Rows are points. To make a cloud, some directions were put in groups of two or more. Within a group, all points are equally far from the middle, so they leave a hole (a ring in 2 directions, a hollow ball in 3). The other directions are filled evenly. Then the cloud was stretched, turned, moved and blurred a little. Count the holes, and give their numbers of directions, smallest first.
(in the rows, 128 means zero)

Cloud, 15 rows:
[[ 82 137]
 [112 163]
 [ 62 107]
 [166 133]
 [116 126]
 [ 98 172]
 [ 99 177]
 [ 92 134]
 [153 158]
 [115 138]
 [ 63 109]
 [171 176]
 [146 150]
 [ 78 120]
 [ 73 124]]
Holes: 0

Cloud:
[[ 77 179 124]
 [ 87 103 101]
 [153 102 154]
 [192  86 119]
 [100 117 123]
 [101  99 107]
 [155  69 115]
 [ 76 157 147]
 [139 136  91]
 [119  80  94]
 [135 150 105]
 [ 37 138 110]
 [ 45 126 102]
 [173  77 102]
 [131 109 100]
 [136 103  94]
 [ 58 146 107]
 [132 128 100]
 [140 107 119]
 [176 107 106]]
Holes: 0

Cloud:
[[181 154 130]
 [174 165 138]
 [152 172  67]
 [145 108 150]
 [163 180 144]
 [159 181 115]
 [170  98 116]
 [171  93 108]
 [157 178  96]
 [179 112 126]
 [ 81 149 148]
 [109 120 168]
 [142 120 180]
 [132  90  77]
 [127 198 134]
 [167  99 123]
 [128 123 191]
 [112 111  61]
 [100 147  80]
 [ 95 128 166]
 [166 177 118]
 [132  98 119]]
Holes: 1 (2)

Cloud:
[[198  96 135 114]
 [106 100  99 104]
 [166 136  87 140]
 [125 137 192 132]
 [133  88 134  74]
 [130 144 188 138]
 [198 104 159 128]
 [159 160 144 156]
 [122 155  90 100]
 [ 86 159 138  90]
 [146 120 140  65]
 [ 99 128 146 164]
 [ 96  75 139 110]
 [189 153 142 111]
 [149  90 139 177]
 [142  86 102  96]
 [189  82 134 151]
 [109 150 180 136]
 [123  86 105  96]
 [162 155 166 145]
 [136  94 197 132]
 [106 104 174  81]
 [168  84 180 148]
 [105  99 173  84]
 [179  78 156 155]
 [116 163 124  76]
 [195 102 163 132]
 [143 143 136  66]
 [133 150 149 167]
 [195  91 127 114]
 [155 169 100 103]
 [159  90 188 143]]
Holes: 2 (2, 2)

Cloud, 47 rows:
[[ 95 154 166 118 102  70]
 [154 113 138 186 103  59]
 [ 99 139 156  77  92 177]
 [157 118 171 161 178 108]
 [174 103 118 190 111 133]
 [131 162 174 129  79 120]
 [111 128 147  91  55 172]
 [119 116 173  76 117 139]
 [160 109 161 145  77 135]
 [181 155 184 126 106  81]
 [ 90 155 160  79  92 162]
 [154 103 104 141 111  81]
 [191 102 140 166  80 116]
 [ 99 128 169 152  72  83]
 [179 107 163 141  56 105]
 [105 152 141 197 128 119]
 [ 81 147 133 116 105 163]
 [152  78 104 144  94  92]
 [130  83  97 131  90 125]
 [111 114  96 107 170 125]
 [180 127 100 170 134 123]
 [122 100 174 160  76 129]
 [138 125 154  83 105 113]
 [162  92 149 208 127  78]
 [151  92 145 129  89 143]
 [182 112 143 184 150  68]
 [ 80 112 161 133  90 157]
 [ 95 163 116 125  55 179]
 [ 86 139 191  85  71 128]
 [125  74 186 123 129  92]
 [134 163 132  73 143 167]
 [125 166 177 114  62 123]
 [109 138 154 168  22 152]
 [ 92 155 131 132 114 131]
 [148 121 155 122  75  95]
 [104 121 103 145 148 172]
 [116 122 107 174 140 115]
 [142 105 154 142  77  56]
 [119 119 187 114 155 114]
 [145 181 121 158  54  93]
 [127 135 159 123  86 181]
 [113 143 103  90 115 112]
 [150 116 153 160  48 156]
 [129 135 146 136 115  99]
 [ 59 153 167 129 124 113]
 [112 139 106  90 116 121]
 [167 178 118 175  75 110]]
Holes: 0

Cloud, 56 rows:
[[135  66  75 127 148 156]
 [136  85 134  85 163 170]
 [158 140 105 168 120 112]
 [117 152 124 118 198 152]
 [150 104 100 111 106  91]
 [169 108 157 155 168 144]
 [115 106  55 142 143 111]
 [ 97  60 136 122 142 117]
 [179 185  84 115 151 160]
 [159 145 141  80 192 116]
 [131 150  72  67 129 140]
 [158 179 134  75 124 139]
 [108 133  75  93 120 122]
 [131  89 144 175 169 129]
 [113 138  62  81 138 132]
 [194 182  83  71 143 119]
 [133  81 105 105 172 174]
 [ 96 117 117 147 189 117]
 [137 139  69  96 203 125]
 [171 178  52  97 159 139]
 [136 156  43  90 158 145]
 [178  87 149 112 167 127]
 [148 115 166 174 153 115]
 [129 121 143 106 176  85]
 [154 137  74  76 125 170]
 [165 169 103  62 121 140]
 [ 98 117 119  85 182 147]
 [147  82 136 157 170 109]
 [168 112  92  83 107 165]
 [130  98 141 118 169 186]
 [129 127  58  68 158 153]
 [146 167 133 120 197 146]
 [162 145 149  80 188 123]
 [188 115  98  78 110 144]
 [141 128  63 148 137  98]
 [151 180 148 113 135 104]
 [159 127 118 169 123 166]
 [ 89 124 124 138 185 131]
 [164 160  82  57 138 104]
 [168 200 109 108 147 112]
 [163  89 112 135 183 145]
 [188  90  91 112 153 114]
 [147 189 121 138 149 110]
 [123  84  86 130  98 135]
 [108  82 157 172 143 161]
 [102 158 135 146 172 140]
 [111 138  77  92 121 123]
 [107 134  67  95 126 125]
 [123  92 154 172 145 169]
 [172 199 134 102 150 120]
 [173  70 114  94 138 121]
 [104 113  59 132 132 119]
 [110  73 160 160 142 167]
 [164 147  80  65 174  94]
 [120  70  73 135 122 137]
 [148 146  89  82 126  86]]
Holes: 3 (2, 2, 2)

Cloud, 80 rows:
[[152 132 150 140  72 126 154  63]
 [134 124 145 169  83 167  86 125]
 [193  65 119 138 116  88 145 137]
 [139  98 154 170  82 182 157  89]
 [140  53 150 132 168 139 111 108]
 [180 124  98 101 100  96 135 130]
 [170 112 157 123  94 129  87 179]
 [ 71 156 182 145 118  87 115 118]
 [159  77  96 115 156 185 121  96]
 [ 84 124 154 131 148 128  88 169]
 [204 117 155 164 142 110  81 152]
 [176 104 138  57 132 122 131 120]
 [161 151 199 123 133 174 102 112]
 [170  92 129 145  76  96 170 105]
 [134 153 185 139 129  64  96 123]
 [126  94 178  84 148 137  97  90]
 [165 117 116  79  79 140 122 106]
 [115  87 195 156 112 136  79 125]
 [164 157 135 163 106 152 178 147]
 [157 127 105 130 162 189 113  65]
 [161 158 154  92 127 185 108 171]
 [203 138 101 151 168 180 128 121]
 [136 118  87  91 122 143 175  62]
 [183 109 124 137  93 140 206 152]
 [175  78 116 129 158 114 138  66]
 [123 127 158  52 150 115 140 181]
 [174 140 160 131 179 141  58 148]
 [149  98  78 160 109 136  97  80]
 [134 100 114 175 121 152 165  54]
 [140  74 100 135 111 198 173 100]
 [ 85  99 187  95  90 147 158  95]
 [159  86 146 151  98 112 196  97]
 [ 99 107 159 118  83  69 156 150]
 [ 92 110 151  79 119 184 136 168]
 [118 123 101  58 148 113 132 122]
 [ 82 110 161  58 116  96 123 144]
 [166  80  80 115 106 115 111 104]
 [144 106 197 137 191  96  81 121]
 [ 80 110 118 140 109  86 148 135]
 [166  98 192 110 147 132  67 118]
 [194 106 141 129  90  91 123 122]
 [140 131 134 156 183 114  55  95]
 [208 107 151 148 135 121  76 156]
 [145  84 122 133  90  91 176 161]
 [ 89  97 146  89 141 153  90 135]
 [126 109 149 139 110 220 164 114]
 [127 120  88 153  68 144 120 102]
 [ 83 152 155  81 139 145 181  86]
 [109 132 173  55  83 120 133 121]
 [110 157 175 166 123 127  65 100]
 [100 127 128  79  64 179 186  92]
 [181 145 106  93 103 112 158 113]
 [113 112 153 111 178 111  84  75]
 [115 124 101 145 180 141 147  92]
 [144  63 122 144 154 161 129 163]
 [130  92 224 101 131 116 137 141]
 [135  89 140  99 107  75  85 115]
 [121 105 189  62 136  85 139 160]
 [154 150 117 181 148 129  71  98]
 [141  76 137 194 138 111 106  78]
 [104 170 163 166 114 117 100 139]
 [126  72 112 175 122 112 105  81]
 [168 137 114 144 172 107 115  68]
 [103 111 148 195 135 106 109  91]
 [137 127 199  70 153 125 156 117]
 [120 119  96 103 174 174 108 122]
 [ 76 110 119 160 126 144 149 126]
 [116 141 120 121 132 138 209  81]
 [102  94 113 138  75 166 176 154]
 [191  87 136 174 148 142 169 102]
 [130 185 165 114 103 168 142 168]
 [144 186 111  92 134 130 120 123]
 [186 117 149 149  93  98 135  88]
 [144 102 171 166  77 141 159  79]
 [105  75 166 130 123 181 145 125]
 [114 195 125 122  98 150 118 119]
 [ 78  86 146 144 106 168 150 112]
 [166 133 205  87 111 151 140 130]
 [142 101 117 124  82 130 210  78]
 [ 89 183 182  87 153 134 128 119]]
Holes: 2 (4, 4)

Cloud (100 x 9):
[[130 138 181 110 197 157 159 119  81]
 [170 131  72  74 154 102 120 149 103]
 [167  71 125  90 193 135 111 126 104]
 [112 182 172  72 141 131 175  98  88]
 [116  92  97 185  97 108 107  88 134]
 [168 117 146 150  70 124  71 139 137]
 [158 142 155  81 130  98 144 157 149]
 [126  90 127  65  78  95 163 111 106]
 [206 123  99 134 175 139  85 136 157]
 [175 186 143  85 146 174 135 116 124]
 [128  89  89 105 152 157 127 137 146]
 [107 120  92  57 188 139 126 148 134]
 [123 139 152 142 119  83 111 115  99]
 [143 167 156 114 160 133 180 160  88]
 [164  69 173 108 108 129  88 123 158]
 [142 139  83 172  99  89 135 121 219]
 [142 143 198  96  70  90 157 138 148]
 [127  81 112 166  91 130  81 140 168]
 [ 98 108 127 142 147 139 200 151 150]
 [180 118 104 143 131 108 108 148  71]
 [156 124 143 136 152 140  35 147 154]
 [162 137 152  83 129 132 148 138  73]
 [147  98 193  78 154 134  93  87 129]
 [167 131  71 202 157 122  92 116 141]
 [125  95 174  84 103 119  69  77 102]
 [120 143  63 162 122 149 103 111 114]
 [166 146 165 145  86 122  90  91 176]
 [176 163 123  79 127 131  75  96 116]
 [ 94  87 109  86 134 158  91 128 117]
 [102 119  38 155 110 122 134 147 150]
 [138 170 148 121 111  81  95 104 141]
 [129 176 146 107 165 165 189 164 160]
 [114  90 146 145  98 116  46 133 120]
 [182  91  94 177 124 115  86 141  64]
 [182 131 194 157 122 108 110 102 120]
 [133 175  73 102 147 149 164 131 117]
 [147 164 158  88  59  60 160 100 155]
 [149 113 130  46 150  96  94  79 112]
 [145 167 126 139  71 109 113 153 126]
 [173 141 118 149 166 140  60 119 175]
 [121  68  78 147 146 110 115 126  70]
 [196 147 100 215  62 128 109 114 123]
 [161 108 108 160 143 113 159 162 160]
 [171 182  71 173 131  92 170 139 159]
 [132 175  67 151 146 131 122 153  87]
 [120 211 115  78 170  96 167 122 144]
 [151 168 125 205 157 171 146 165  83]
 [148 152  74 180  62  92 170 163 141]
 [185 127  87  89 200 147  85 137 110]
 [147 177 145 115  89 160  96 128 114]
 [132 127 162  85 162 136 174  95 139]
 [124  99 184 187 121 138 113 134 146]
 [114  79 142  66 196 136 109 118 125]
 [ 86  65 156  86 146 161  86 103 117]
 [128 170 155 165 155 114 139 116 164]
 [142 229 154 137 149 137 162 167 186]
 [143 133  92  74 158 125 161 151 105]
 [164 175 115 113 186 152 125 134 159]
 [161 139  81 121 128 162 102  97  92]
 [116 140 101 119 154 159 174 153  92]
 [180 187 163  94 142 146 136 153 142]
 [181 100  64 156 171 169 109 127 127]
 [148 196 132 119 109 163 135 102  88]
 [153  93 148 132 104 111  47  75 166]
 [ 78 149 100 174 121  80 147 120 151]
 [101  70 141 145 113 107 100  96 179]
 [202  98 176 153 160 149 141 135 109]
 [143 105 154 123 147  80  73 108 131]
 [126  85 119 163  99 159 131 138 152]
 [152 204 140 128 187 155 166 120 135]
 [193 168 125 105 176 126  93 108 135]
 [152 171  75  64  93  83 118 123 149]
 [138 165 162  78 173 163 140 155 133]
 [142 133 104 147  99 156 121  81 107]
 [102  95 123  94  67  87 107  78 158]
 [160 131  48 204 133 130 108 129 129]
 [109 116  80  76 148 122 142 144  92]
 [122  77 172 187 127 154 118 123 140]
 [145 174 168  96  70 124 136 150 169]
 [167 177  83 174 159 122 154 125 125]
 [126  57 107 161 108 149 128 122 101]
 [121 143 110 184  75 106 144 168 191]
 [176 178 133 115  65 112 116 100 128]
 [124 180  93 198 132 169 164 135 134]
 [127 134 110 176  98 145  48 134 147]
 [150 176 113  71 152 118 109 153 115]
 [130 134 165 136 109  74 145 141 143]
 [ 72 135 120 162  95 106 171 109 116]
 [156 106 136  73 111  78 104 134 112]
 [116 122 144 130 143 150 168 100  56]
 [167 186 136 175 103  85 163 121 166]
 [169 167 153 122 168 144  92 106 162]
 [149 101 181  60  85 121 155 108 122]
 [151 201 149 178 107 131 119 149 187]
 [199 154 128 181  98 126 132 155  82]
 [161 104 128 198  73 150 136 144 166]
 [149 200 134 128 105 136 102 146  99]
 [112 207 138  73 170  99 167 119 152]
 [ 98  78 132 121  97 138 155 135 173]
 [124 106 128 186 115 148 143 136  70]]
Holes: 2 (2, 4)
